Each wall is flat, endless, passes through zero and stands at right angles to its row. A trip goes straight from one point to another. Which walls does it cross, in order?
(in the rows, 128 means zero)

Walls:
(1): [58 69]
(2): [  9 110]
(3): [158 110]
(4): [103 158]
(5): [103 100]
Trips:
[ 75 151] to [92 80] => 4
[114  61] to [164 109] => 2, 1, 5
[108 183] to [134 185] => 2

Walls:
(1): [108 146 122  88 123 174]
(2): [115 133 113 126 214  99]
(3): [143 119 177 148 167  92]
(4): [ 80 153 156  12 177 145]
(5): [134  96 165  98 159 121]
Trips:
[138 169 151 142 249 156] to [111  73 103 145 157 113] => 1, 4
[176 148  78 189 102  74] to [165 156 154 134 150  65] => 2, 5
[201 119 180 130 139 148] to [192 157 107  71  93 137] => 1, 4, 3, 5
[100 151  84 172 174 170] to [165 142 157  76 132 181] => 4, 5, 2
[206 118 128 136 116  86] to [129 149 102 116 180  77] => 2, 4
[137  66  81  90  96  68] to [ 40 130  85 204 109 191] => 5, 1
[117  96 136  95 160 164] to [183 168 159  88 154 159] => 3

Walls:
(1): [117 100  99 112 106 103  75  93 109  73  74]
(2): [134 120  79  83 163 112  79 165  78 206 131]
(3): [126  88  56 174 163 174 111 117 143 114 116]
(4): [ 83 143 132 123 112 110  63 107 182 131 134]
Trips:
[137 129  82 176 147 140 149 132  89 104  76] to [191 124 124  97 102 150  99 121 133 126  75] => 2
[144 109 123  88 158 132  78  87 119 136 116] to [101 114 157 130 102 132  96 145 107 111 143] => 3, 2
[ 99 142 134 233 127 169 146 124  91 151 113] to [102 131 146  57 140 106 133 103 101 114 129] => 3, 1, 2, 4
[ 89  97  57 200 162 170  42 129 157 193 110] to [ 95  86  73 157 156 145 100 132 130 131 104] => none
[124 130  92  73 108 121 193 124 113 124 135] to [116 202 117 140 136 124 120 109 134  48 146] => 2, 1, 4
[139 120 150 187 144 112 104 142 178 160 161] to [131 154 227 127 168 178 129   7  73  79 144] => 3, 4, 1
[140  95 128 144 163 148 116 116 150 134 211] to [200 104 152 159 165  97 144  74 139 143 144] => 2, 4
[102  68 154 127 120 145  69 123 112 133 140] to [115 133 151 192 129  99 164 123 205 152  61] => 2, 1

Walls:
(1): [113 135  76 154 173 118  90  81 188 182 119 129 148 123 161 151 182 146]
(2): [ 47 180 158 125  95 111 154 153 155 143 136 149 106 204 206 197  80 147]
(3): [ 54 118  47 171 190  86 124 206 154  65 139 145 159 154  79 147  88 206]
(4): [ 83 122 182 141 147 112  89 121 221 117 163  74  90 185  83 146 113 182]
(5): [ 28  60  77 102  36 105  96 124  82 166  59  79 115 119 103 132 150  83]
(6): [ 99 137  43 159 118 134 224  99 158 220 111 143 121 127 104  79 102  67]
(7): [139  86 150  83 226  73  15  97  45 136 187  83  77 191 171  82 158 182]
Trips:
[244 140 150 155 163  72 154 101 113  67 123 116 108 155 122 134  99 249] to [140 100 121 120 159 110 159 149 130  77  91 147 113  87 140 120 111 214] => 4
[ 95 111 132 133  60  91 166 185  71 209 126 131 111  74 117 119 128 212] to [162 153  96 108 173 134 173  50 162 161 104 194 201 173  76 143 105 144] => 1, 5, 2
[135  75 161 105 150 138 152 172 154 107  98  64 135 148 180 143 170 100] to [111 117 242  84  83 184  62 117 164 129 129 132 139  67 111 158  99 111] => 7
[108 201 175 125  44 183 126 124  47 116  95 205 134 121  81 182 146 142] to [177 116 164  49 141 177  52 115  66  61 124 149 143 188  61 163 124 122] => 2, 7, 5, 4
[127 178 104 148 144 104  69 130 186 168 177 210 142 196 128 193  91 166] to [ 88 124 146 189 137 174 104 123 149  75 166 123 160 171 111 118 103 138] => 7, 1

Walls:
(1): [112 105 102  92  80  90  71 109  80 134 134 192 203  95  76  83 180 148
  86  94 112 158 116 162 106 182 100  95  83  81  70 149 164  47  50 133
  54  82  85 172  89 139 126 105 117 125 126 216]
(2): [130 144 117 130 117 179 197 133  90 122 126 130 182 213 202 132 102 123
 120 152  63  70  53 113 139  96  72 148 167  58 128 128 137 134 183 126
  61 120 105 136 161  71  97 151 124 157  96 150]
(3): [111 102 149 140 131 114 171 192 126 124 139 145 126 143 149 113  33 121
 150 159 169  78 148  89 140 116 111 173  88 102 122 141 190 136 130 104
 151 170  99 143 120  82 134 133 143 141 168 182]
(4): [ 84  84  94 112  94 160 118 126 140 179 139 149 135 194 146  61  77  87
  98 144 120 153  73 152 129 104 137 125 105 147 111 152 105  95 118  96
 108  84  77 126 177 148 120 136 111 103 106  72]
(5): [101 113 108 136 153  79 137  60 127 152 139 103  78 158 124 140 175  83
 101  80 131 114 156 123 184 171 166 114 178 108  46 114 184 105 121 196
 156 103 161 128 144 123  84 133 144 127 148  89]
(6): [138 142 152 109 144 114 124 103  91 127  66 171 110  82 136 165 186  78
 136 143 171 143 141 153 131 184 130 164 124 124 103  88 126  74 163  86
  57 181 155 152 114  79  82 122 154 129 138 173]
Trips:
[ 79 128 158 165 132  93 119 138 114 139 133 134  99 166 159 125 106 129
 110 138 144 174 128 155 141 121 163  75 102 113 146 179 125 148  47 119
  75 144 181 186 151 146 183  67  68 135 100 133] to [102 122 150 116  97 170 106 125 111 222  72  84 136 145 155 177 103 132
 200 160 135 166 177 115 193 142  93  99 174 145 148  94 163 144 154 155
  63  78 152 147 149 122 130 116 106 106 140 156] => 5, 6, 2, 1, 4
[119 129 125 112  87  92  59 107  69  41 137 103 191  70 172  91 114 142
 159 117  95 170 128 100 119 103 149 153 146 180 135  98 141 139 157  68
 149 121 141 112 160 116 170  82 122 159  74 125] to [199 135 146 145 146 113 169 122 113 136 139 140 151  64 108 110 102  81
 200 129 132 113  79  99 142 111 169 139 182  95 144 171 126  78 217 179
 178  83 148 116 141 163 147 168 135 189 235 166] => 1, 3, 2, 5
[156  46 128 104 103 198 154  65 170 132 153  79 156 178 161  36 145 122
 126 174 128 174 122  66 133 181 142 155 144  91 198  76 121 115 166 166
 117  73 223  98 148 139 177 184 127 175 103 134] to [124  81  55 100 138 128 131 194 183 143 139 128 177 161 133 123  86 135
 157 114 153 176 103  94 202 115 102  73 103 127 134 141  86 116  70 143
 119 112 157  97 194 168 130 129 137 186 149 104] => 5, 3, 2
[137 106 117 123 111 124 204 104 170  87  70 157 116 156  53 190 179 158
 149 117  94 163 106 124 156 122 101 131 105  93 148  79  87 147 167 171
 143 115 126 103 159 185 146  95 123 139 195 140] to [151 120 105 147 107 133 137  81 123 176  75 113 134 156 170  14 198 154
 108 117 166 129 151 133 105  29 136 134 137  85 119  94 136 151 141 123
 183 114 125 126 114  99 133 159 178  49 121 150] => 2, 4
[168 202 154 136 131 105 131 147 124 128 138 131 150 128 107 100 134 158
 152  65  88 144 132  84 181  83  55 110  77  88 113 117 137 141 145 160
 165 121  85  63  79  92 178 104 163 145 146 119] to [197 132 129 189 178 152 216 106  67  70 117 156  82 164 124 105 160 147
 171  91 140 114  97 119  72  89 191 130 113  74 164  83  37 129 189 162
  74 145 176  65  94  68 139 137 124 131  44 136] => 1, 3, 6
[143 175 119 163 141 114 157  55  71 123 114 176 160 112 131  99 105 151
  89 121  64 130  59 171 111 172  91 160 131 168 166 133  98  90 180  96
 149  87 108  89 142 213 116 116 118 118  21 103] to [115 117  66 123  67 121 128 187  91 153  62 124 123 105 132 147 114 134
  73 104 112  66 174  37  51 150 119 130 130 172 128 112 148 130 118 113
  44 145 138 121 105 114 165 159 189 115  87 122] => 6, 3, 4

Walls:
(1): [115  77 150 131 138  98 127 159 108 130 173 136 142 153  99 157  89 116
 142 159 119 109 150 127 138  92 125  71 102 121 160 109 133  90  89 171
  99 150 121 129 127 143  93  94 141 102 147 103]
(2): [ 84 146 126  96  86 113 112 193 177 154  90 137 106 149 134 118 156 104
 112 104 134 118 142 111 161 171  93 144 135 130 144  97 118 137 144 112
  86  96 112 103 122 125  97 175 152 150 174  84]
(3): [111 130 105  66 157 116 123 167 136 118 173 119  84 137 122 151  78 119
 170 120 107 122  66 173 146 108 129 145 163 115  82 151 142 117  91 158
 116 163 180 152 161 122 121 127 160 136 130  79]
(4): [134 141 134 126 115 116 121  94 177  85  88  69 118  89 136 119 145 180
  98 108 121  83 143 140 156 100 151  97 150 193 127 121 164  75 142 185
 176 113 111 122 122 119 105 123 104 127 144  88]
(5): [121 123 142 133 140  95 140 141 147 125 127 121 118 136 159  79  98 102
 141 121 124  94 106 123 127 153 115 148 112  99 123 120 134 107  87 133
 139 183 173 160 125 132  98 145  53 139 128 167]
(6): [139 102 117 174 152 153 112 196 126 153  91 123 137 193 135  78  46 166
 162 101 142 135 138  68 180 146 119  87 156 154 164 100 175 109 114 106
 117 122 144 165 143 109 189 109 111 111 161 135]
(7): [147 173 150 143 171  73 143 132 119 102  98 119 152 109 158 216  95 109
 157 189 168 128 142 130 129  99 121  92 138 140 109 128 130 161 165 121
  99 128 143 135 165 117 141 131  91 167 131 134]
Trips:
[156 116 158 129 110 143 110 176 122  76 114  88 143 100 167  93 145  95
 117 143  90  86 107 139 161 131 152 107 155 118 119 110 143 170 179 129
  95 149 108 134 156 147 125 136 121 136 166  82] to [108 168  84 158 164 176 135 197 124 157 167 133  78 103 123 147 157 158
 141 186  74  83 119  72 141 133 164 106 110 112 140 162 155 163 149 168
 106 141 113 101  89 127 110  96 109 196  60 144] => 1, 5, 6, 4, 2
[109 116 117 121  76 100 105 166 138 139 161 130 116  86  75 133  97 155
  73 120  70 174 103 192 127 161 138 110 129 110 111  96 174 179 171  63
  80 152  84 103  86 150 179 146 120  66 146 128] to [114 126 140  92 172 137 135 117 177 159 198 160 134 190 143 158  79 103
  90 191 142 125 112 137 124 166 109 134 144  92  96 124 114 112 129 125
 146 142 159  90 140 148 145 115 139 126 127 147] => 3, 1, 5, 7, 2
[140 107  93 119 176 100 114  93 109  74 151 146 169 105 130 133 147 110
  92 124 136 195 113 201 168 125 167 140 133  92 128 126 146  63 174 130
 145 149  97 152 105 117 140 119 136 109  99 174] to [116 102 158 127 164 152 116 136 119 117 167 139 143 109 116 137 123 101
  66 148 151  87 102 183 132 127 144 136 104  84 162 138  85  86 171 167
  72 176 159 143 139 161 142 160 150  78  93 135] => 3, 1, 4, 5
[155 211 114 100 110  95 134 132 142  81 166 137 180 155 116 134 137 134
 167 195 160 101  71 123 116 106  83 144 136 194  51 120 111 155 137 133
 159 154 141 150 130 139 125 145 121 120 116 139] to [142 145 141 149 154 125 137 117  90 139 132 113 104 121 102 104 166 119
 125 107 149 109 125 144 149 172 127 118 147 133  71 123 100   7  69  93
 114 148 155 123 136  95 158 152 112 132 145 139] => 6, 7

Walls:
(1): [150 140  75 138 137 133  56 121 189  76 117 143 103 147 195 114 122  96
  93  41 131 162 147 119 106 145  86 160 117  95  60  62 120 108  49 202
  77 186 106 173 124 113 134 162 149 118 117  85]
(2): [124  85 117 208 110 136 106 141 211 166 115  73  95  87 151 160 193 123
 149  73 122  84 150 128 134 118 110 103 138  81 124 126  88 106 140 193
  92 143 106 133 124 147 158 102 200  72  48 107]
(3): [147 102 140 108  99  71 163 181 140 169  93 201 147 128 167 160 150 111
 126 143 108 131 142  64 114 144 137 150 217 168 178 153 161 140 229 127
 111 149 111 136  41  77 164  98 133 117  77 158]
(4): [151 103 111 108 123 156 189 149 138 108 110  95 108 126 144 150  93 156
 175 152 177 221  61 160 115 182 122  94  85  48 153 184 190 167 151 174
 114  65 192 176  93 196 145 151  91 130 126  52]
(5): [213 133  94  81 188  88 132 182  89 180 189 157 183 164  79 146 143 147
 156  75 213 103  92 166  82 148 120 125 170 106  76 125 170 133 108 129
 112 145 126 145 121 148 160 101 119  68  78  28]
(6): [ 98 116  26 119 126 200  76 148 161  64 177  73 135  84 145 121  95  91
 157 186 100 144 164 151  71 207 145 178 111 129 175 142 111 139  93 173
 160 107 114 175 164 116  74 152  72 120  73 135]
(7): [181 161  91 126 145 179 195 178  89  82 139 169 116 203  68 113 129 169
 115  70 113 185  86  79 137 175 194  84 133  98 144 112 145 122 199  90
 152 182 141 194 151 147 168  90 102 156  82 151]
(8): [109 156 123 165 138 122  69  32 194  95 134 125  44  97 147 214  95 126
  86 117 109  73  78 109 141 163 207 119 172 162 147  69 133 147  80 180
 177  91 151 186 203 200  84 165  73 147 160 140]
(9): [ 18 119  52 120 208 179 127 129 108 136 185 180  56 170  84 155  55 122
 156 134 134 120  76 211  83 136 125 133 150 104 100  56  89 155 119 111
  73 107  68 134  83 123  69  71  15 160 176 117]
Trips:
[154 144 189 162 199 124 181 203 120 101  92 154 152 168  92 146 148 108
 146 199 106 150 143 201 151 167 131  91 144  82 111 202 136 178 112 151
 137 133  95 148 151 120 182  89 129 121  21 172] to [ 74 159 124 130 176 138  41  58 125 134 192 128 152 150 123  33  85 206
  97 156 125  95  91 133  48 133  98 176 181 176 159 203  94 128 150 179
 149  65 153 119  85  91 157  85 140 124  75 119] => 9, 2, 7, 4
[115 146 160 127 137 137 155  97 105 147 131 160 160 119 138 197 127 131
 230 141 171  78 161 116 194  64 189 121 224 166 170 116 147 124 151 146
 154 189 112 126 136 126 162 136 177 112 144 129] to [ 62 119 104 132 154 135 116 123  88  99  87  88 111 160  73 101 127 135
  72 147 195  48 129 181 127 105 161 163 194 185 132 156 130 134 142 114
 138 105  97 102 153 130 158  65  73 115 197 118] => 2, 9, 3
[113 109  91 177 115 164  46 158 150 137 125  76 106 137 144 114 125 157
 199 186 170  60 176 122 135 142  70 147  78 147 183 114 159 106  84 173
 128 142 135 175  93 176 115  72 203 188 110  99] to [ 95 167 142 141 134 118  71 171  96 183 138 249 189 157 105 143  64 160
 127  69  99  88  77 101  84 157  60 153 127 153  71 123 185 128  65 140
 185 144 145 165 127 135  78 128 198  52 192 106] => 5, 4, 9, 6, 2
